Rows are points. A path goes straight from each point to the next, and from the last back to the first. The post is the endless flat space through its rows: a point in 2 columns, a line in 3, a plane in 4, and so on, so that a path can go around it. How many times does the path go around the post? Going back the other way cancels.

Post (1 x 2):
[[-13  -7]]
Path (16 x 2):
[[ 54 -12]
 [ 43  23]
 [-33  34]
 [-59 -17]
 [-57  27]
 [ 10  39]
 [ 57  -6]
 [ -8 -57]
 [-41 -13]
 [-37  30]
 [-57  48]
 [ 10  14]
 [ 45 -30]
 [ 64   0]
 [ 16  68]
 [ 45  59]]
Times around: 1

Post (7 x 8):
[[ -9  -3 -56  24  30  13 -29 -28]
 [ 22  15  39  14  -1  17 -34  22]
 [-30 -18  -1  -6   0 -39 -26   7]
 [ 53  32  15  54 -95  10 -46 -40]
 [ -7  -2 -39  -5  26 -20  24  30]
 [-61   5  24  -7  15 -48  36 -16]
 [-47 -12 -32  36  21 -14   6  21]]
Path (15 x 8):
[[  1  30  -1  37 -12 -28  32 -54]
 [ 10   4  41  19  15 -14  39 -43]
 [-46 -39  18  13   3   6 -23 -62]
 [-62   2  21 -19 -20 -14 -44 -64]
 [-20  37  42  -9  -1 -22  21  15]
 [ 36   8 -23 -15  18  34 -53  19]
 [-26  -3  49 -19  -2  13  -3  21]
 [-12 -13  38  13 -21 -14 -24  -2]
 [ 19 -32  -7  31 -37 -55 -44 -58]
 [ 28  15   2  -2  47 -58  -9  36]
 [ -4  22  25 -13  -6 -32 -19  -8]
 [-26  -3 -57 -56 -10 -35   2  -3]
 [-17  -6 -18 -38 -27 -42   9  20]
 [-54  35 -16 -19   5 -12 -33 -94]
 [-39  22 -20  22  10 -35  15  -6]]
Times around: 0

Post (13 x 14):
[[ 31  -5 -20  21   8  13 -28 -27  16  -7 -53  17  12 -32]
 [ 32  12  26  20  20  -5 -39  30  31  18 -53  23 -31 -23]
 [ 27  -2 -20  -7 -14 -37 -30  -9  44 -52  18  34  -4  -7]
 [ -4   1   8  23  29  43  29 -32 -16  18  10 -14 -33  14]
 [ 12  -9 -19 -39  14 -21  -6   8 -25   2  43   6  -1   5]
 [ 50 -17  12  -6  -5 -22 -73  17   7 -26  10   2   1  17]
 [-12 -38  -2  15  -5 -14  46 -11  -2   0  20  -6 -24  -2]
 [ -7 -10 -11   5  -7 -23  12 -42  -9  12  -9 -29 -40  30]
 [ -6   9 -12 -31  29   9  -9 -27  19  48  35 -44 -35 -23]
 [ 39  23  65  20  12 -35 -25   1  -9 -28 -27 -19  -1  -9]
 [-13 -18  22  11   6  26  48  -8   0  33  17   0  15  23]
 [ 19   9  -6  24  14  14  47  -8  -1 -29 -20 -32  -1  23]
 [ -1   9   3  64  -4 -24  39   2 -13 -14  14 -12   5   8]]
Path (26 x 14):
[[  2 -76   8  56 -13   7 -20   2 -12   9 -11  -7  22  -2]
 [-25 -23  36  46 -46 -22  13 -58  30 -27  22 -40  -2   4]
 [ 36  24   1  13   6  16  37  40 -21  -2  25   8  23 -36]
 [ 21  15 -64  36  28   8  16 -39  14  10 -22  16 -73 -37]
 [ 17   1  12 -39  54 -37 -56  -5 -24  25  15  19  11 -31]
 [-30  -3 -28  38   4   9  -8 -57 -16  25  22 -19  -3   0]
 [ 12  79  74 -21  33  -4   5  51  15 -44 -13   9 -16  -2]
 [ 17 -14  11  24  57   8 -23  22  45 -46   8 -13 -63 -32]
 [ -7 -29 -20  60  63  48  66  -8 -22  22  23  -4 -47  -9]
 [ 14  16 -19  13  -4 -51 -46 -17  32 -59 -37  34 -21 -38]
 [-26  25  26 -34 -15 -11  11 -34  11  21  23 -17  -8 -29]
 [ 12   3 -45 -40  26  34  36   3 -16  36  63 -64 -30  39]
 [ -4 -39 -11  11 -36 -34  22   7  28  29 -11  -3   2  -2]
 [  6  30  47  43 -11 -18   2  17 -12 -48 -31  23  -9  64]
 [ 31 -15  36  41 -38  27 -30  28 -30  23 -32  15  41  64]
 [ 27  29  -6 -31  28  21  48   6 -15  12  21 -46  39  38]
 [ 13 -13  13  64  21  13 -19 -29   4  59 -28 -17  -4  28]
 [  2  37  25  44  49   9  31  26 -30 -24 -12 -10  19  43]
 [ 35  43  55 -11  20 -31   4 -11 -73 -95   7   1  -3   3]
 [ 17  35   9  13  -2  -6  32  23 -46  -6  30 -11   0  -8]
 [-11  33  -8   8  27 -14  27  14 -29 -27  43  33 -19  -9]
 [ -7 -25   9  -7  -2  11  34  10  -3  15  23  30 -25  16]
 [ 32 -22 -34  19   2  13  -3 -22  20 -44  41 -17 -43   2]
 [ 31 -26  20   3   6   6   1 -66  16 -48 -30  11 -22   9]
 [  9  15 -17   4  42  -4 -11  24 -23  -9   8  40 -26 -14]
 [-33 -30 -13  -9 -12  -6  15  -9  24  -1  48  17  20 -32]]
Times around: 3
